Every row gives one point. The last column is the point's height on a tilted bowl or saddle (a function of degree 2), plus a little noise. Count its main directions that bend up, bend down and stay straight.

Points:
[[ 0.7  0.3  1.7]
 [-5.9  1.7  0.6]
 [ 0.5 -3.5  4.6]
 [-2.8  5.4  5.8]
 [-5.0 -1.9 -0.2]
 [-0.8  0.7  2.0]
 [ 5.3 -5.7  7.1]
 [ 2.0  3.5  0.5]
 [ 1.6  2.9  0.7]
 [-0.6  1.4  2.0]
 [ 1.9  5.3  1.6]]
Directions: 1 up, 1 down, 0 straight

Points:
[[-0.8 -2.3  0.9]
 [-2.3  4.5 -1.7]
 [ 4.0 -4.9 -2.7]
 [-2.5 -0.2  2.0]
 [ 2.5  3.3 -1.2]
 [ 3.8 -1.3 -0.8]
 [ 1.1  3.3 -1.5]
 [-7.1 -3.2  9.8]
 [ 0.4 -5.6 -1.1]
 [ 3.1 -3.7 -1.7]
 [-0.3  0.1  0.5]]
Directions: 1 up, 1 down, 0 straight

Points, 11 rows:
[[ 6.3 -1.1 -3.0]
 [ 0.9 -1.7  2.7]
 [ 3.1  0.5  1.4]
 [ 0.2 -3.9  1.6]
 [ 1.5 -7.5 -4.4]
 [-3.8  0.4  4.7]
 [ 0.1  4.2  1.8]
 [ 4.2  5.6 -3.1]
 [-4.5  0.5  4.6]
 [ 1.8  0.5  2.6]
 [-1.7 -1.3  4.2]]
Directions: 0 up, 2 down, 0 straight

Points:
[[ 4.6 -1.2 -2.7 -3.3]
 [ 1.7  1.7  1.1 -1.2]
 [ 0.0  1.8 -2.8  0.8]
 [-4.1  0.4  3.1 -2.7]
 [ 1.7  0.5  1.3 -1.1]
 [-4.0  4.1  2.0 -3.2]
 [ 0.5  1.2  4.1 -3.2]
 [-1.5 -3.8 -5.9 -2.0]
 [-3.3  5.4 -4.4 -2.3]
 [ 6.1  2.2  0.6 -6.1]
 [ 3.3  3.1 -4.3 -1.8]
 [-1.8 -1.1  2.3 -1.1]
 [-0.8 -4.4 -2.7 -1.6]
 [-3.4  4.5 -1.5 -1.4]
 [ 5.9  7.0 -2.8 -8.2]]
Directions: 0 up, 3 down, 0 straight

Points, 17 rows:
[[ 1.8  6.9 -2.1  4.9]
 [-0.5  0.5 -1.4 -0.3]
 [-0.5  3.2  4.1  3.2]
 [-1.0 -4.8 -0.9 -0.9]
 [-2.0  1.2  6.5  5.7]
 [-0.2  1.7  2.4  1.1]
 [-5.9  1.3 -2.8  5.4]
 [-1.4  6.3  3.1  4.8]
 [-1.0  1.4  3.3  1.6]
 [ 3.0  0.1  2.9 -1.1]
 [ 4.2 -0.2 -7.5  0.5]
 [ 4.2 -3.4 -0.6 -5.7]
 [ 1.3  0.4 -3.5 -1.0]
 [ 1.6  1.2 -0.7 -1.4]
 [ 0.3 -6.6  6.5  4.2]
 [ 3.1  3.3 -5.4  2.6]
 [ 1.3  0.7  1.9 -0.6]]
Directions: 2 up, 0 down, 1 straight

Points (25 x 5):
[[-1.7 -3.7  2.0  0.5  1.7]
 [ 1.8 -1.6 -3.8 -3.1 -0.8]
 [-0.3  2.7  0.9 -0.3 -2.7]
 [-5.1 -4.0  1.7  1.3  2.0]
 [ 1.5 -1.0 -0.6  1.4  2.6]
 [-3.0 -0.1  5.5  4.9 -3.2]
 [ 2.4 -7.1  0.7  3.0  3.4]
 [ 0.2  1.6  1.6 -5.1 -6.0]
 [ 7.6  0.0 -7.6 -3.8  3.7]
 [ 4.3  1.8 -2.5 -2.5  0.2]
 [-3.0 -4.7  3.2 -1.6  2.7]
 [ 2.0 -4.9  1.1  3.6  3.7]
 [ 2.7 -2.7  1.4  5.4  4.7]
 [-0.2 -0.8 -4.4  2.8  2.9]
 [-6.6  2.2 -1.8  2.8 -3.4]
 [ 0.1  3.8  6.3  1.7 -6.9]
 [ 2.4  4.9  3.1  4.8 -2.5]
 [ 3.1 -2.0  3.1  5.5  4.2]
 [ 4.9 -5.4 -2.1 -1.1  2.7]
 [ 0.8  3.8  1.4 -2.2 -5.5]
 [ 7.4 -1.6  1.9 -3.5  0.1]
 [ 0.6 -3.4  1.8 -3.7 -0.5]
 [-0.9 -1.8  4.1 -0.5  0.5]
 [-1.7  2.9 -0.8  2.5 -1.8]
 [ 4.0 -4.0  1.9 -1.5  1.9]]
Directions: 1 up, 2 down, 1 straight

Points, 24 rows:
[[-3.4 -2.6 -5.0 -4.7  1.3]
 [-4.5 -0.3  1.0 -4.5  0.5]
 [ 7.0  1.2  0.8  3.0  4.6]
 [ 2.2 -2.6  4.3 -8.2  5.9]
 [ 1.0 -0.9 -4.9 -4.6  1.8]
 [-3.7 -1.8  4.3 -1.3  0.1]
 [-2.1 -2.2 -2.2 -1.1 -1.1]
 [ 1.2 -0.2 -2.4 -0.3 -0.3]
 [ 3.0  3.4 -0.3 -7.4  6.1]
 [-7.5  3.5  7.4  0.2  5.0]
 [ 4.5 -4.2 -4.3  5.9  2.1]
 [-2.5  1.7  0.9  0.9  0.1]
 [ 2.5 -5.3  2.7 -2.2  1.9]
 [ 1.2  2.7  1.3 -0.3  1.3]
 [ 3.9  2.5  3.5  2.9  3.9]
 [ 1.6 -2.6  1.1  0.8 -0.3]
 [ 2.8 -3.3  1.1 -0.1  0.5]
 [ 1.4 -2.6 -0.2  0.8 -0.6]
 [ 4.9  5.7 -1.3  1.2  5.9]
 [-0.5 -0.7  5.3 -2.1  1.0]
 [ 7.6  4.3  4.6 -0.3  8.5]
 [ 0.0 -1.0  0.6 -0.6 -0.7]
 [ 0.7 -3.7  2.0 -2.5  0.4]
 [ 4.1  1.1  0.9 -0.3  1.9]]
Directions: 4 up, 0 down, 0 straight
